Rows are points. The ring and each string are closed loops that go straight from each point to the next, and from the last back to the first. Before rounding, they use only three directions, however many columns there are. How many times does the string pass through the ring? Passing back the other way cancels.

Ring:
[[ -0.9   0.6 -22.1]
 [-20.5  20.7 -15.0]
 [-28.6   7.2   2.7]
 [-25.8 -29.6   1.7]
 [-17.4 -45.7  -6.8]
 [  4.4 -36.3 -17.5]]
String (17 x 3):
[[ 13.6   0.2 -23.2]
 [ -9.3  -0.9 -42.8]
 [-16.4  -3.1 -30.9]
 [-14.7  -3.7 -20.1]
 [ -6.6  -7.1  -6.5]
 [-20.3   0.1 -19.2]
 [-31.9  22.4 -28.7]
 [-32.9  40.2 -25.6]
 [-16.5  32.5 -10.5]
 [ -5.0  17.0  -2.5]
 [-10.3  -3.0  -7.6]
 [-18.2   3.4 -16.6]
 [-29.3  13.5 -34.4]
 [-28.6  -1.3 -32.8]
 [-11.7  -4.7 -18.7]
 [  8.4  -2.8  -5.2]
 [ 23.3   2.4 -11.0]]
Times through: 0
String, 8 rows:
[[-25.6   0.8 -33.5]
 [-12.8 -10.6 -18.1]
 [  3.8 -11.9  -3.8]
 [ 27.3 -20.7  -5.0]
 [ 30.1 -15.9  -8.8]
 [ 19.0  -1.3  -3.9]
 [  4.7  19.5 -20.5]
 [-18.7  21.6 -33.4]]
Times through: 1

Ring, 6 rows:
[[  9.5   6.7   3.6  -3.4  -5.5 -14.8]
 [ 15.0  43.6  -5.9 -18.1  14.4   3.3]
 [-12.6  25.7 -14.4  -6.2  16.3  24.1]
 [-32.1  -5.1 -14.5  10.0   6.3  29.3]
 [-24.5 -33.2  -2.7  29.2 -17.5  24.9]
 [  0.8 -22.6   7.4  18.8 -22.3  -1.8]]
String, 27 rows:
[[  0.9  54.4 -17.1 -18.7  27.3  29.0]
 [-24.6  27.2 -20.0 -12.4  25.3  21.3]
 [-29.1   8.3 -16.1  -4.0  15.7  15.3]
 [-18.3   3.4  -9.9   3.0   5.4  15.8]
 [-42.9  -7.1 -17.9   2.7  13.2  17.5]
 [-40.2 -12.1 -15.0   5.0   8.6  13.4]
 [-18.6  -6.3  -7.2   9.5  -1.3  16.0]
 [-13.5 -14.3  -3.5  22.3 -11.9  29.4]
 [ -9.0 -23.0   0.6  31.8 -21.5  34.9]
 [ -6.4 -12.6  -0.3  19.7 -13.9  20.8]
 [ -6.3 -15.3   0.8  20.4 -15.5  18.3]
 [  4.6 -40.9  12.5  44.8 -41.5  27.2]
 [ -0.4 -44.8  12.2  40.3 -39.4  14.7]
 [-12.9 -40.5   6.4  26.5 -26.4  -1.1]
 [-14.1 -20.6   0.3  11.9 -11.4  -3.5]
 [ -3.2  -4.3  -0.1   8.1  -7.9   4.4]
 [ -6.9  -7.2  -0.3   4.6  -6.2  -5.3]
 [ -0.3   2.5  -0.9   5.0  -5.1   5.3]
 [ 22.8  12.5   7.1   2.3 -11.4  -2.8]
 [ 25.5  24.2   6.0 -12.0  -2.5 -19.9]
 [ 13.0  32.4  -1.3 -25.6  12.3 -29.3]
 [ -4.7  23.4  -7.5 -19.9  15.3 -16.5]
 [-13.3  11.4  -8.6  -9.2  10.6  -4.0]
 [ 11.9  20.1  -1.0   0.1  -1.2  11.7]
 [ 27.9  52.0  -3.2 -15.5  11.0  12.4]
 [ 30.6  66.9  -6.8 -21.4  18.8  19.6]
 [ 22.9  45.2  -4.4  -6.8   7.5  25.9]]
Times through: 3
